Rows are points. The points of each table are mixes of a few directions, plus a little noise. How many directions does each table use, and how many do they share? Where both have some left over, give the other angles between the two spaces (their principal angles), to ten degrees, smallest first.

First (6 x 3)
[[  0   4   3]
 [ -2 -15 -11]
 [ 12  79  58]
 [ -3 -18 -13]
 [ -1  -4  -3]
 [ -7 -45 -33]]
Second (7 x 3)
[[  5 -22  26]
 [ 20   6 -35]
 [-19 -12  42]
 [ -4 -23  37]
 [ 47  -8 -50]
 [-39  46 -15]
 [-10  13  -6]]
Directions: first 1, second 2, shared 0; angles 60

First (8 x 4)
[[-10 -19 -29 -57]
 [-33 -26  -3 -29]
 [ 11   9   2  12]
 [-36 -36 -24 -66]
 [ 10  16  22  43]
 [ 35  29   7  37]
 [  7   8   9  20]
 [ 17  19  17  40]]
Second (6 x 4)
[[ -3 -14   8  12]
 [  1   8  -5  -7]
 [-13 -67  38  57]
 [ -3 -14   8  12]
 [ 10  50 -28 -43]
 [  7  37 -21 -32]]
Directions: first 2, second 1, shared 0; angles 40

First (9 x 8)
[[ 29  16  -5  -8  -5  -5  17 -11]
 [ 15   9  -3  -4  -3  -3   9  -6]
 [-57 -32   9  16  11  10 -34  21]
 [-92 -52  15  26  17  16 -55  34]
 [ 75  43 -12 -21 -14 -13  45 -28]
 [ 42  24  -6 -12  -8  -7  24 -15]
 [-74 -42  12  21  14  13 -44  28]
 [ 21  12  -3  -6  -4  -4  13  -8]
 [ 42  23  -7 -12  -8  -7  25 -15]]
Second (9 x 8)
[[ 10  -1 -64 -14 -22   9  39 -37]
 [ -3   0  19   4   6  -2 -11  11]
 [  6  -1 -42  -9 -14   6  25 -24]
 [ -4   1  25   5   9  -3 -15  15]
 [  8  -1 -53 -11 -18   7  32 -31]
 [  5  -1 -32  -7 -11   4  20 -19]
 [  4  -1 -30  -6 -10   4  18 -17]
 [-17   3 115  25  39 -16 -70  67]
 [ -9   1  63  14  22  -9 -38  37]]
Directions: first 1, second 1, shared 0; angles 60

First (10 x 9)
[[-10 -13 -31  44  12  55 -16 -13  17]
 [ 20   1  52 -19 -54 -31  59 -10  23]
 [  0  -2  20 -33  -7 -23  -5 -25 -26]
 [ 17 -26  45 -37 -23 -36  -2 -13 -52]
 [ -4  12 -30  36  16  21   4  44  36]
 [  0  -4  22 -12 -26   4  19 -55   6]
 [ 15   9  -8  25   2   8  28  34  11]
 [-11  -5 -41   4  55  17 -59   6 -54]
 [ -4  33   1 -17  -2 -13  27 -21  20]
 [-23  -7 -30  10  27   2 -56  55  20]]
Second (9 x 9)
[[ 14 -13  -8  41  -6  43  22 -15  -1]
 [ -6  20 -13 -20  29 -36 -23  57  -6]
 [-39  18 -42 -25  55  -7 -74   1 -12]
 [ 14 -25  49 -35 -32 -48  -1  24 -21]
 [ 21 -38  14  23 -14  19   3   4 -33]
 [ -9   0 -18  36  -5  41   9 -15  42]
 [ -3  -2   5   2 -10 -13  -3  39  31]
 [  5   0  -6  21  -6  41  25 -63  -7]
 [  2  42  22 -42 -12 -40  42 -33   7]]
Directions: first 5, second 5, shared 5

First (8 x 12)
[[-38   9  14 -31 -29   5  -8 -22 -11 -20 -20  15]
 [ 26 -18  -6   5   8  26 -12 -18 -15  17  32  15]
 [ 45 -18  28   5  37  25 -54  25 -12  15  27 -18]
 [ 23 -14 -25  56  58  -4  21  20   6  20  50  10]
 [ 13 -36  28   3 -35 -49  53 -52 -40   5 -57 -19]
 [ -3  28 -44 -30 -55  18  13 -13  31   1  -7  10]
 [-24  29 -20  28  23 -37  30  48  40 -12 -13 -17]
 [-40  21  27 -36  -7  15 -43  12   1 -27 -12   4]]
Second (9 x 12)
[[ 45  22 -25  28   1 -26  13 -33   1 -12 -40  38]
 [-36 -14 -25 -10  11 -31 -53  19 -24  41  45 -23]
 [-16 -17  11  31 -49 -18  44  47  22  50  22  32]
 [ 12  29 -33 -25  -5 -53  26 -64 -33 -13  22 -29]
 [ -2   5   5   9 -37 -39  19  18  -3  33  29  15]
 [  3  -1   1 -21  29  45  12 -34   3 -49 -26 -29]
 [  1 -12 -23  23  14   3 -10   5   8   9 -21  18]
 [-16 -14  33 -20  26  58 -39  23   8 -22  -7 -21]
 [ 10   2  57 -15   8  61 -13  20  18 -38 -23  -1]]
Directions: first 5, second 5, shared 1; angles 60, 80, 80, 90

First (10 x 18)
[[  -6    2   -2    4    6   -1    4   -7    3   -7    0   -2    0   -7
    -3   -3   -2    1]
 [  -7   10  -10   -2  -11    5    8    1   -3    0   -1   23    5    2
    -4  -12   18    1]
 [  26  -22   23   -3   11   -8  -23   11    0   14    1  -41   -9    9
    14   30  -31   -4]
 [   2  -32   36   27   75  -26  -19  -36   25  -31    4 -101  -19  -39
     5   35  -82   -2]
 [  10    4   -5  -13  -27    7   -2   20  -11   19   -1   24    4   20
     4   -1   21   -1]
 [  22  -26   28    3   26  -12  -24    1    6    5    2  -57  -12   -1
    13   33  -44   -4]
 [  -6  -14   16   18   45  -14   -6  -26   16  -24    2  -53  -10  -28
    -1   14  -44    0]
 [ -29   27  -29    1  -18   11   28   -9   -2  -13   -1   54   12   -7
   -16  -36   41    4]
 [ -54   50  -53    3  -32   20   51  -17   -3  -25   -3   99   22  -13
   -29  -67   76    8]
 [  41    2   -4  -38  -74   18  -16   62  -32   62   -3   53    7   63
    17    8   47   -4]]
Second (10 x 18)
[[-44  48 -36  -6 -59  60  63   5  24  31   3  14  55 -50 -11  -9  21   8]
 [ -2   1  -4 -29  16  19  54 -22  -2   4  18   2 -11 -19  23 -30   7  42]
 [ 26 -51  38  -9  48 -63 -80   4  -7 -26  -9  15 -61  32 -10   7 -19   0]
 [  1  -3  18 -19   3 -11  -1   7 -33 -41 -15  40 -13   4  25  14  -9  27]
 [  7  -2 -35  15 -40  45  35  -7   2  30   2   5  46 -22  20  10  10  19]
 [-27  18  10 -29  -5 -12 -12  20  25   0  -3  30 -14 -22 -30 -14   5   6]
 [ 18 -40  -1   6 -12  -9 -43   8  -2   4 -16  37  -2  -1   3  25  -7  17]
 [ 78  37  11  13  15 -34  10  36 -17  -1  14 -55  12  46  47  -2   0 -11]
 [-70  -9  19   9  30  -8 -26 -34   2 -29  -6 -15 -34   7 -58  -3  -9 -53]
 [ 13  -1 -19  51   4  11  -1 -16   7  29  13 -70  24  25 -10   5   4 -52]]
Directions: first 2, second 6, shared 0; angles 40, 50
